Each row is a point. Each copy is the shape, with its points in the same order, stretched, turned, moved and blurred by noise. Is it also mirrored, or only turned?

Shape (7 x 2):
[[-0.7  2.9]
 [-7.5  8.6]
 [ 5.5 -1.0]
 [ 0.5  1.4]
 [-1.3 -4.3]
 [ 1.1  1.1]
 [-1.7 -3.0]]
Copy 1:
[[-0.6  1.1]
 [-7.7  2.5]
 [ 6.0  0.6]
 [ 0.5  0.8]
 [ 0.8 -6.7]
 [ 1.9  0.0]
 [ 0.9 -4.9]]
Copy 1 is: only turned
Copy 2, 7 rows:
[[ 2.5 -0.9]
 [ 2.1  6.7]
 [ 4.0 -6.2]
 [ 2.3 -2.4]
 [-1.9 -5.5]
 [ 2.7 -2.5]
 [-1.0 -4.2]]
Copy 2 is: only turned

Shape, 8 rows:
[[-1.8 -0.7  3.8 -0.4]
 [-1.3 -3.4  3.2  1.8]
 [-0.3 -4.7 -5.3 -0.3]
 [ 0.5  5.1 -3.8 -0.8]
 [-1.0 -1.2 -1.7 -6.3]
 [ 3.2  2.9 -5.0 -4.7]
 [ 0.3 -1.0 -0.2 -2.2]
 [-4.0 -0.9 -0.7 -6.9]]
Copy 1, 8 rows:
[[ -1.1   3.9   0.3   1.9]
 [ -3.9   3.1   0.8  -0.5]
 [ -1.6  -7.4   4.5   1.1]
 [  2.3  -6.2  -0.5   3.9]
 [  1.6  -4.3   6.1   5.5]
 [  5.0 -10.2   4.6   4.4]
 [  0.8  -2.4   3.7   2.2]
 [  0.4  -3.5   6.2   6.6]]
Copy 1 is: mirrored
Copy 2:
[[-3.0  3.4  0.0  1.0]
 [-3.8  2.0  2.2  3.4]
 [-3.9 -7.0 -2.2  3.8]
 [ 4.7 -3.2 -3.9 -2.1]
 [-4.8 -2.6 -4.6 -1.6]
 [ 2.0 -6.3 -3.2 -5.3]
 [-2.4 -1.3 -1.1 -0.6]
 [-6.6  0.0 -7.1 -0.3]]
Copy 2 is: only turned

Shape, 11 rows:
[[ 0.6  3.4 -1.7  1.6 -0.5 -2.2]
 [ 6.1  3.5 -1.4  1.0 -3.0  5.3]
 [ 6.6  3.5 -1.7 -4.6  0.8  3.3]
 [-0.7 -4.7  3.7  1.1  0.5 -2.0]
 [ 0.8 -2.4  7.2 -1.2 -0.6  1.4]
 [ 5.3  2.7 -4.9 -2.9  6.5  5.2]
 [ 1.7  7.2 -2.6  3.2  4.6  4.2]
 [-5.8  1.1 -2.4 -1.2 -1.2 -0.1]
 [ 0.8  0.8 -4.3 -2.3  1.9 -0.2]
 [ 0.8 -2.4  5.8 -2.0 -4.9  0.5]
 [-0.9 -7.5  3.7  1.0  0.0  1.4]]
Copy 1, 11 rows:
[[ 0.6  2.6  0.2  4.6 -2.8 -1.5]
 [-1.0 -0.9 -5.1  0.7  1.7  4.7]
 [-5.0  0.8 -5.8 -1.9 -1.2 -0.7]
 [ 2.5 -1.1  4.9 -5.1 -0.4 -3.3]
 [ 4.1 -3.9 -0.6 -8.1  1.5 -1.5]
 [-5.9  3.4 -3.3 -0.8  1.8 -4.4]
 [ 1.3  3.3 -6.2  4.9  4.0 -2.4]
 [ 0.7 -2.6  3.1  6.3 -1.6 -8.1]
 [-4.1  1.8  0.9  2.2 -2.0 -5.6]
 [ 2.3 -6.3  0.0 -5.7 -0.5  0.1]
 [ 3.1 -3.8  5.9 -8.5  2.8 -1.5]]
Copy 1 is: mirrored
Copy 2 (11 x 6):
[[ -4.6   2.7   0.0   1.7   0.3  -2.3]
 [ -3.8   9.0   6.3   4.8  -4.0   1.0]
 [ -3.1   9.0   3.6  -2.7  -5.5   2.1]
 [  0.4  -4.5   3.1  -1.4   1.5  -3.7]
 [ -1.2  -2.0   6.1  -2.2   2.2   0.1]
 [ -0.3   6.9   0.3  -3.0 -10.9   4.9]
 [ -4.7   4.6   0.0   3.4  -6.6   5.3]
 [  1.2   0.1  -3.8   2.9   2.8  -0.4]
 [ -0.2   3.6  -1.7  -1.3  -3.4  -0.8]
 [ -1.2   0.4   6.2   0.0   5.1  -2.5]
 [  3.9  -4.5   4.6  -0.2   0.6  -2.2]]
Copy 2 is: mirrored
Copy 3, 11 rows:
[[ 1.5  2.9 -0.9  5.5  0.4 -1.0]
 [ 4.3  3.8  1.1  4.2  6.4  9.6]
 [ 1.8  7.4  1.7 -0.7  1.8  5.6]
 [ 4.3 -0.5  0.1  0.6 -1.6 -6.4]
 [ 4.2  0.0  1.5 -0.1 -3.7 -1.8]
 [ 1.1  6.4 -4.6 -3.1  1.0  5.4]
 [ 1.8  3.8 -7.6  5.2 -1.1  5.2]
 [-3.7 -2.3 -0.1  3.3 -3.3 -3.4]
 [-0.6  3.5 -2.2  0.5  1.0 -0.9]
 [ 2.9  0.0  6.0  2.2 -1.5 -1.1]
 [ 4.3 -2.7  0.2 -1.4 -0.6 -5.2]]
Copy 3 is: mirrored
Copy 4 (11 x 6):
[[-0.6 -3.3  0.5  0.0 -0.3  0.7]
 [ 2.3 -1.0  3.7  0.8  5.0  0.9]
 [-1.0  1.4  2.1  5.2  5.7 -1.2]
 [ 3.8  4.2 -3.4 -0.9 -4.7 -1.8]
 [ 3.1  6.6  0.0 -2.4 -2.0 -2.1]
 [-3.0  1.5  5.9 11.9  5.5  0.6]
 [-2.9 -2.9 11.4  7.5  0.4  3.7]
 [-3.6 -3.4 -3.0 -1.2  0.6  7.2]
 [-2.8 -1.7 -1.7  4.6  2.3  2.0]
 [ 4.1  4.3 -4.1 -6.2 -0.1 -1.7]
 [ 5.1  6.3 -3.8 -0.6 -2.8 -0.4]]
Copy 4 is: mirrored

Shape (14 x 9):
[[-1.3 -6.5 -4.1 -3.6 -1.3  5.4  4.1  8.0 -0.6]
 [-2.2 -2.5 -1.3 -0.3 -2.6 -4.7 -3.0 -5.9 -1.5]
 [-1.5 -2.3 -3.1 -4.4 -3.0 -2.5  0.8 -3.6  2.7]
 [ 2.2  3.2 -1.3 -2.5  3.5 -5.5 -1.4 -1.5 -0.7]
 [-0.9 -0.5 -1.8 -3.0  1.8 -3.2  0.0 -2.0 -0.3]
 [-1.5  7.4 -2.4 -2.1  1.7  0.1 -1.9 -5.7  2.0]
 [ 2.1  6.0 -4.6 -1.0 -2.2 -3.8  2.5 -1.2 -0.2]
 [-5.5 -1.1  1.3 -1.3 -0.6 -3.6  4.2 -5.6 -2.9]
 [-0.1 -6.3 -5.7  4.6  0.7  5.0  3.0  8.7  0.7]
 [ 0.8 -4.3 -0.5 -1.1 -2.0  4.7  1.2  6.4 -3.0]
 [-0.8  0.0 -0.2 -2.1 -4.7 -2.4  1.5 -6.1 -2.3]
 [ 4.4  3.7 -1.7 -0.7  4.2 -2.9  2.7 -2.5  4.6]
 [-4.0 -2.5 -4.0 -0.6 -1.3  0.8  2.1  9.3  0.5]
 [-2.6  2.2  4.7 -1.4 -5.1 -3.9 -0.1 -3.4  2.6]]
Copy 1 (14 x 9):
[[-12.5  -3.6  -1.0   4.0  -6.3  -0.7   6.3  -6.1  -6.5]
 [  0.8   5.7   1.5  -4.6   4.1  -1.3  -2.3   2.2  -0.3]
 [ -2.2   2.1   2.1  -7.1   4.0   0.6   0.8  -1.9  -3.8]
 [ -0.7   3.1   0.1   1.2   5.9   3.4   0.5   2.9   4.2]
 [ -3.1   2.4  -0.5  -0.9   4.5   0.9   0.1   0.9  -0.6]
 [  3.7   0.6   4.7  -0.6   9.4   3.5  -2.9  -0.5  -3.4]
 [  2.7   3.4   4.5  -0.2   3.7   4.8   6.7  -0.9  -1.6]
 [ -1.3   4.1  -1.2  -2.1   5.4  -0.3  -0.5   6.0  -6.5]
 [ -5.3  -2.2  -2.8   7.3  -6.9  -2.0   6.5  -9.9  -5.5]
 [ -9.3  -1.8   1.4   5.4  -8.0   0.0   3.0  -2.6  -1.9]
 [  0.0   4.6   3.5  -4.1   1.5   2.6  -0.1   2.9  -4.0]
 [  3.6   0.4  -1.2   0.3   5.5   6.8   0.4  -2.4  -0.1]
 [ -6.6  -3.7   0.3   4.1  -1.9  -4.6   8.3  -3.8  -2.7]
 [  3.4  -1.7   3.9  -5.2   4.0  -0.1  -0.7   5.5  -0.3]]
Copy 1 is: only turned
Copy 2, 14 rows:
[[-2.7 -4.5 -1.8 12.2  5.5 -7.5 -3.2 -2.6  3.1]
 [ 3.6 -0.5  3.2 -1.5  1.5 -2.8  7.6  0.9  0.5]
 [ 2.0 -2.6  0.9  1.9  1.7 -0.3  5.8 -1.8  5.1]
 [ 1.8  1.4  3.8 -4.1 -2.5  1.3 -1.6  4.5  0.3]
 [ 1.0 -0.9  2.8 -1.0  2.5 -1.4  0.4  0.4  2.2]
 [ 2.9  8.2  3.5 -3.1 -1.1  2.9  2.3 -1.7  1.1]
 [ 0.0  2.9  0.9  4.1 -2.3  3.0  4.3  4.1  3.3]
 [-1.2  0.6 -0.5 -1.8  6.3 -1.0  6.4  1.3  2.4]
 [ 3.8 -2.3 -4.9 12.1  4.4 -6.3 -4.7  1.3  3.1]
 [-3.6 -1.8 -2.0  9.4  3.2 -7.5 -2.5 -0.5 -3.0]
 [-1.1  1.4  0.8  0.7  1.0 -1.5  9.5 -0.2  0.3]
 [ 2.8  0.7 -3.3 -1.6 -3.6  5.0 -2.3  1.4  3.4]
 [ 1.0 -3.8  1.0 11.9  6.6 -1.9 -2.4  1.8  3.1]
 [-1.0 -0.5  0.2  1.2  1.1  5.1  8.1 -0.8 -3.1]]
Copy 2 is: only turned
Copy 3:
[[ -3.8  -2.2   1.4 -10.8   6.6   0.6  -5.3  -2.8   2.9]
 [ -2.2  -2.6  -4.5   2.7  -4.8  -1.4   2.0  -6.2  -3.6]
 [ -1.4  -0.5  -2.2   1.6  -1.8  -2.1  -3.9  -7.4   0.6]
 [ -2.4   0.8   2.6   4.4   0.9   1.3  -0.9  -1.6  -1.7]
 [ -1.5  -1.4   0.4   2.1   1.4   1.2   0.4  -4.6  -1.6]
 [  0.0   6.1   4.8   3.4  -3.4  -1.2   2.0  -2.0  -0.8]
 [ -3.6   3.5   0.8   2.4   0.6  -5.4  -2.1  -0.9  -3.0]
 [  0.9  -3.6  -1.2   1.2   2.4  -3.4   5.4  -6.9  -0.2]
 [ -3.5   0.8  -3.6 -10.3   5.5   1.9  -3.5   1.8   3.0]
 [ -4.5  -3.5   1.9  -7.1   2.1   0.1  -3.4   1.1   1.7]
 [  0.6  -1.1  -1.5   2.2  -2.9  -5.1   1.8  -5.3  -3.2]
 [  2.9   4.5   0.5   4.6   1.8  -0.4  -3.1  -0.4  -1.0]
 [ -8.0  -2.4   1.3  -6.8   5.8   0.4  -2.9  -1.6   5.2]
 [ -1.5  -2.5  -1.3   6.0  -4.7  -4.8   1.3  -2.7   2.3]]
Copy 3 is: only turned

Shape:
[[  1.3   1.6  -0.6   0.9   1.3  -2.3  -2.3   0.0   3.1   2.3   3.1  -2.8]
 [  0.9  -7.3   1.4  -4.8   2.7  -0.2   1.7   5.2  -1.8  -3.9  -1.9  -3.4]
 [ -2.8   0.4  -0.9   3.4  -0.3  -2.3  -2.3  -6.2  -2.3  -6.3   3.0  -1.5]
 [  1.6  -1.6  -3.1   4.5  -3.0   1.8  -4.5   1.7   4.9  -4.5   0.0   5.9]
 [  0.3  -3.4   1.5   2.7  -2.4   3.7  -0.3  -3.2   0.0   0.1  -1.6   1.0]
 [  4.7  -0.5  -9.6   3.2  -0.2  -2.8   1.6  -1.9  -4.1  -2.1  -3.8   0.1]
 [  1.7   2.3   1.8   0.1   0.1  -3.2   0.4   3.1   3.5   0.9   1.0   2.6]
 [ -0.3  -4.1   0.5  -0.6  -3.2  -4.5  -4.7  -3.4   1.4  -1.3   2.3  -1.3]
 [  3.4   6.2  -1.2  -4.2   1.4   2.6   1.8  -1.7   3.0   2.3  -5.4  -1.2]
 [ -3.5  -1.1  -6.0  -1.8  -3.0  -2.4  -2.3  -1.6   1.6  -7.0   9.0   1.3]
 [-10.2  -0.1  -2.6  -3.4  -6.3  -3.0   5.4   0.5   1.5  -5.2   7.5   5.6]
 [  1.4   2.5   4.7   1.9   0.0   3.3  -6.5   1.7   1.1   1.4  -1.2  -4.6]
 [ -4.9  -6.4   0.5  -1.9   1.8  -1.6  -1.1   0.7   5.7  -3.1   0.5   2.6]
 [  3.0  -1.5  -0.8   1.0   4.1   1.9  -0.1   4.0   4.0  -2.9   0.7  -3.3]
 [  6.4   0.6  -0.4  -7.1   6.1  -0.7   4.3  -3.0  -1.1   2.7   4.9  -1.0]
 [ -1.3  -1.0   8.0  -7.8   1.4   0.1   2.1   0.6  -6.1  -7.5  -1.6   0.2]
 [ -2.2   1.4  -3.7   1.2   1.0  -1.6  -3.9   1.7  -0.8   3.1   1.3   2.5]]
Copy 1 (17 x 12):
[[  2.1  -0.2   0.1  -3.6  -2.9   1.7  -0.6   0.4  -3.8   1.2  -2.8   1.7]
 [ -7.1   2.4   0.9   6.4  -2.6  -6.9  -0.6  -2.9   2.7  -3.0  -2.0  -3.7]
 [  5.0   0.8  -2.5   0.2   4.5   2.3  -2.9   1.6   0.4  -1.2   2.3  -2.8]
 [  0.1   5.0  -2.0   3.5  -4.5   4.6  -3.8   4.6   1.8  -1.4   2.7   7.9]
 [  1.8   5.7   1.3   2.3  -2.3  -2.9   0.5   2.4   4.1   1.0   2.2  -0.2]
 [ -1.1  -5.5  -1.0   2.8  -1.0   2.5   3.0   5.4   6.1   5.5   0.8   2.3]
 [ -0.3   2.5  -0.4  -0.9  -2.0   4.8   2.1   2.6  -1.6  -3.5  -3.8   2.3]
 [  6.1   4.7  -3.0   1.7  -1.5   0.8  -5.6   0.7   0.9   0.8  -1.4  -1.4]
 [ -0.9  -2.2  -2.8  -4.0  -3.9  -1.7   6.9   0.1   1.2  -5.1  -0.9   3.0]
 [  3.4   2.0  -1.5  -3.6   3.1   2.4 -10.9   2.5   2.1  -3.8  -2.5   3.9]
 [  2.8   8.0   2.9  -5.1   4.5   4.0  -9.0   6.0   5.7 -11.0  -5.6  -2.0]
 [  4.9  -0.7   1.7   2.2  -3.3  -4.0   2.9  -2.9  -6.9  -0.1   0.7   1.9]
 [ -3.4   8.8  -4.5  -1.1  -4.7  -1.5  -6.2   3.0   1.7  -5.1   1.4  -3.0]
 [ -6.1   0.3   0.9   0.6  -5.4  -1.5   0.9  -2.0  -1.6  -0.9   0.0   1.3]
 [ -6.2  -0.6  -1.9  -7.8   3.5  -2.4   4.6  -2.4   3.6  -0.8  -5.8   2.6]
 [ -2.6   2.6  -1.2   6.6   8.5  -6.4   1.9  -4.5   2.8 -10.9  -1.2  -4.1]
 [  2.6  -0.1  -1.0  -2.3  -0.3  -0.4   0.6   7.4  -2.9   2.6  -2.0   3.9]]
Copy 1 is: only turned
Copy 2:
[[  1.4   0.0   3.8   2.4   1.7  -1.5   4.9   0.6  -1.4   1.7  -0.5  -5.0]
 [ -0.9  -3.7  -5.5  -5.9   0.3  -3.8 -10.5   3.9  -8.2   3.5  -1.0  -5.4]
 [  0.5   6.2   2.7  -3.0  -1.6  -7.4   3.4   0.3   0.2   1.9  -0.2   2.0]
 [  3.3  -2.2  -0.9   7.0   4.1  -6.3   0.9  -3.5  -1.0  -0.6   1.3   3.9]
 [  0.5  -0.1  -1.6  -0.4  -3.9  -1.6  -1.4  -5.0  -1.7  -1.5   1.7  -0.5]
 [ -4.0  -1.1  -1.4   6.0  -5.5  -2.5  -4.6   3.3   4.9  -2.4   2.3   0.4]
 [ -0.9  -4.9   0.8   1.8   3.5  -0.5   3.0  -1.3  -2.7   4.9  -1.7  -0.6]
 [ -1.8   4.4   2.5  -2.2   1.4  -4.9   2.3  -3.1  -6.0   0.3   3.0  -4.6]
 [ -0.9  -8.1  -5.2   0.0  -1.3   4.4   3.3   2.5   4.3   2.9   4.9  -2.0]
 [ -1.6   6.4  -1.2   0.0   7.6  -9.3   5.8   3.2  -2.0  -2.8  -4.8  -0.2]
 [ -5.4   6.2  -9.9  -0.4   9.4  -6.7   4.8  -1.3  -3.8   3.0  -9.0   0.5]
 [  8.4  -2.8   2.7   0.2  -2.4   0.0   3.1   1.5  -6.6   3.4   3.5  -1.0]
 [  0.4   1.5  -3.8  -1.7   8.2  -5.1  -3.1  -4.2  -1.7   5.0  -0.5  -5.5]
 [  3.7  -5.4  -0.3   1.2   0.0  -4.7  -0.9   3.7  -2.1   2.2  -1.0  -4.0]
 [ -7.0  -4.2   2.4  -7.7  -0.5   4.1   1.4   2.2   3.6  -3.0  -3.6  -3.9]
 [ -2.2  -2.2  -6.1 -14.3   0.2  -0.8  -4.2   2.0  -7.7   6.0  -0.9   4.5]
 [  2.6   1.5   0.9   5.4   4.8   2.6   0.6   0.5   1.1   2.5  -1.7  -0.2]]
Copy 2 is: mirrored
Copy 3 (17 x 12):
[[ -0.4  -0.1  -0.5   2.0  -2.3  -3.4  -3.0  -0.6   2.5   2.5   0.2   2.1]
 [  3.1   8.6   4.7   6.2   2.3   0.4   1.0  -7.8   2.7   2.0   2.9   2.4]
 [ -0.7  -1.2  -2.9  -0.5   1.8   5.6  -2.2  -0.5   6.4  -2.5  -2.5   4.5]
 [  4.6   1.2  -3.1  -4.5  -1.4   6.5  -0.7   3.6  -2.4   4.4  -2.2  -0.3]
 [  4.1   0.9  -1.0   3.5  -0.9   2.3   4.2   2.2  -0.3  -1.9   0.0   2.9]
 [ -0.8   0.9   5.6  -1.6   1.8   3.5   0.8   8.8   2.6   2.1 -11.5   1.8]
 [ -2.8   3.1  -0.9  -3.2  -0.7  -4.6   1.5  -0.8  -1.1   3.2   1.8   0.6]
 [ -0.5  -0.3  -0.6   4.3   0.1   5.6  -1.4  -2.5   1.6   3.7   0.8   5.1]
 [ -3.2   5.6   3.8  -2.1  -5.5  -6.0  -0.4   0.6  -4.5  -3.9  -5.5   2.2]
 [ -2.6  -0.2  -7.1   0.5   5.2   7.3  -7.7  -0.5   1.5   2.4  -2.9   0.8]
 [ -8.9   3.9  -6.7  -0.9   4.6   5.7  -2.7   0.1  -3.0  -1.5   4.4  -4.2]
 [  5.3  -1.4  -1.3   3.8  -6.8  -3.3  -0.9  -5.9   3.8  -1.4  -0.2  -0.3]
 [  1.6  10.1  -2.3   1.8  -0.5   4.2  -0.7  -2.1  -0.7   3.2   5.5   5.5]
 [  5.0   3.9   1.7  -0.1  -0.3  -4.4  -2.8  -2.2   3.1   1.4  -0.3   2.0]
 [ -2.1   3.5  -2.2   4.0   3.9 -10.3   2.8  -0.7   0.5   2.9  -4.5   6.9]
 [ -3.9   7.7   1.1   1.3   3.0  -0.9   3.1 -12.4   1.0  -5.2   1.8   2.0]
 [  0.4   1.5  -4.7   3.0  -5.2   2.3  -0.5   3.4   1.5   4.8  -4.2   0.5]]
Copy 3 is: mirrored

Shape, 16 rows:
[[ 0.6  0.7  2.8 -3.3 -0.9  3.5  3.7  3.2 -3.5  2.9 -0.8  1.1]
 [ 0.1 -4.2  1.0  2.4 -2.0  1.6  2.5 -0.4 -3.4  0.3  0.7  2.3]
 [ 0.6 -9.1 -0.3  1.1 -0.8  1.5 -1.1  1.3 -0.4  4.0  3.3 -1.3]
 [ 7.6  2.4 -6.7 -4.4 -2.9 -0.8 -5.1 -2.1  6.2 -7.3 -2.0  0.9]
 [ 0.2  0.6  3.6 -1.1  2.5 -0.8  3.4  3.3  3.0  2.8 -3.3  3.6]
 [-1.9  1.5  3.8 -2.3  3.4  2.6  7.4  1.3 -3.1 -2.9 -5.3 -2.3]
 [-1.7  1.3  3.8 -2.3  3.5  2.1 -0.4  3.8 -1.7 -0.7 -4.5 -2.9]
 [-2.4 -4.3 -1.3  3.2 -5.5  4.6 -0.9  1.9  1.2  3.1  4.7  0.9]
 [ 3.7 -3.1  3.3  5.0 -6.7  4.4 -1.8 -6.1  1.2  0.7  1.8 -6.4]
 [ 4.3  5.9 -4.8  1.4 -2.6 -3.4 -4.9 -3.1  0.3 -4.2 -2.9 -1.6]
 [ 4.5  0.7 -4.8 -1.6 -1.4 -2.5 -5.8 -5.5  4.3 -4.9 -3.9  1.2]
 [ 7.1 -0.1 -2.7  2.8 -4.9  0.3  0.0 -2.8 -0.7  0.7 -1.3 -6.8]
 [ 0.3 -1.8  0.3 -1.4  2.1  4.0 -0.4 -1.7 -1.3  4.5  3.9  2.5]
 [-1.9 -4.6  4.4 -2.8 -3.4 -1.1  0.8  1.8 -2.1  3.5  6.4  1.9]
 [ 1.6 -2.3 -1.4  4.0 -3.1  0.8  1.3 -2.6  1.6  1.0  7.7 -5.0]
 [-3.4 -3.5 -1.6 -2.9 -3.4  0.7  1.0 -1.9  1.1  4.9  1.0 -0.8]]
Copy 1 (16 x 12):
[[  1.7  -2.6   3.5  -3.2   3.5   1.4  -2.7  -0.2  -1.0   1.2  -1.3   2.1]
 [ -0.4  -1.6   1.4  -5.9   0.9   4.9  -2.5   1.3   3.3  -2.8   2.0  -1.4]
 [ -3.4  -4.4   2.5  -1.1   3.1   3.1  -3.3   0.0   4.0 -10.2   5.7  -0.9]
 [  2.9  13.1  -0.8   2.2  -2.3 -10.5   0.5   3.2  -3.3   3.1   6.1  -2.2]
 [ -4.5  -4.3  -0.3  -6.8  -0.8  -3.2   2.4   0.8  -1.2   0.9   0.3   3.8]
 [  0.0  -4.9   3.3  -4.5  -4.8   2.3   2.7  -3.7  -5.4   6.0  -0.7  -1.9]
 [ -1.5  -2.3  -0.5  -3.1   0.1  -3.2   1.9  -6.1  -3.0   2.8  -1.7  -2.9]
 [ -5.7   3.7   1.5   0.0   2.0   4.1  -9.7   1.1   4.9  -6.8   2.0   1.2]
 [  1.6   1.6  -0.6   5.3   1.4   3.9  -8.0  -2.0   6.3   1.9  13.7  -2.3]
 [  1.8   8.6  -2.9   5.0  -0.6  -5.7   1.9   2.3   1.2   6.5   1.5  -7.2]
 [  2.9   7.2  -4.3   1.8  -3.2  -8.0  -0.3   3.7  -2.0   1.2   5.2  -4.1]
 [  1.4   1.6   3.0   6.2   4.0   1.2  -3.0   4.0   2.2   5.1   9.8  -4.6]
 [  1.1  -2.5  -1.9  -0.6   2.2   3.1  -0.5   0.1   0.0  -4.6   1.8   4.5]
 [ -1.2  -3.1   5.2  -2.9   1.6   0.6  -2.3  -1.3   7.9  -7.5  -0.9   3.3]
 [ -4.9   2.5   4.5   8.0  -0.8   6.4  -2.3  -0.4   7.6  -2.4   7.2   0.2]
 [ -2.6  -4.9   1.8   1.5   0.0  -1.0  -7.8   3.9   1.3  -6.4  -0.4   0.8]]
Copy 1 is: only turned
Copy 2:
[[ -1.2  -0.1  -3.3   2.8  -0.6  -7.9   3.6   2.1  -3.0  -4.4  -1.1   1.1]
 [ -3.4   3.5   0.9  -0.5  -0.2  -1.6   0.7  -3.3  -3.4  -0.3  -1.4   2.4]
 [ -0.9   4.1   4.7   3.0   2.8   0.7   1.1  -4.8   0.7  -0.6  -2.2   0.8]
 [  7.1  -3.8   1.2  -3.0 -14.0   4.3   7.3   1.5   3.3  -2.4   4.8  -1.7]
 [  3.9  -4.5  -1.1   1.4   0.2  -3.7   1.4   7.6  -2.9  -0.6  -2.7   2.2]
 [ -1.6  -3.2  -5.2   1.9  -5.8  -8.1  -1.1   1.6   1.3  -0.6  -0.3   4.8]
 [  1.4  -3.1  -2.8   4.3  -2.2  -4.8  -0.3   1.8  -0.3  -1.0   3.0   1.0]
 [  0.1   3.6   1.0   0.2  -1.6   0.0   0.7  -6.1  -4.9   0.6  -4.9  -5.4]
 [  0.0  14.3   0.0  -2.2  -5.7   0.4  -1.7  -4.8   2.5   0.1   2.7  -0.9]
 [ -0.3  -0.4  -2.1  -3.9  -9.2   5.0   6.2   3.0   2.6   1.0   7.4  -3.4]
 [  3.6  -2.9   2.7  -3.7  -9.9   7.8   2.1   2.3   1.9  -2.0   4.6  -1.3]
 [ -3.0   9.4  -1.5  -0.9  -8.0   1.3   6.6   0.5   6.4   0.8   4.7   1.7]
 [  1.3  -1.2  -3.1   0.0   3.3  -0.8   0.4  -2.2  -2.5  -5.0  -1.0  -0.1]
 [ -1.4   2.4   4.3   0.1   5.0  -6.6   0.2  -1.4  -1.8  -3.3  -2.7  -3.1]
 [ -0.4   7.1  -1.0  -3.8  -3.1  -0.1   2.6  -4.5   5.3   3.4  -1.6  -3.0]
 [ -1.8  -0.2   1.6   0.4  -2.3  -0.4  -1.1  -1.0   0.4  -4.4  -5.5  -5.0]]
Copy 2 is: mirrored
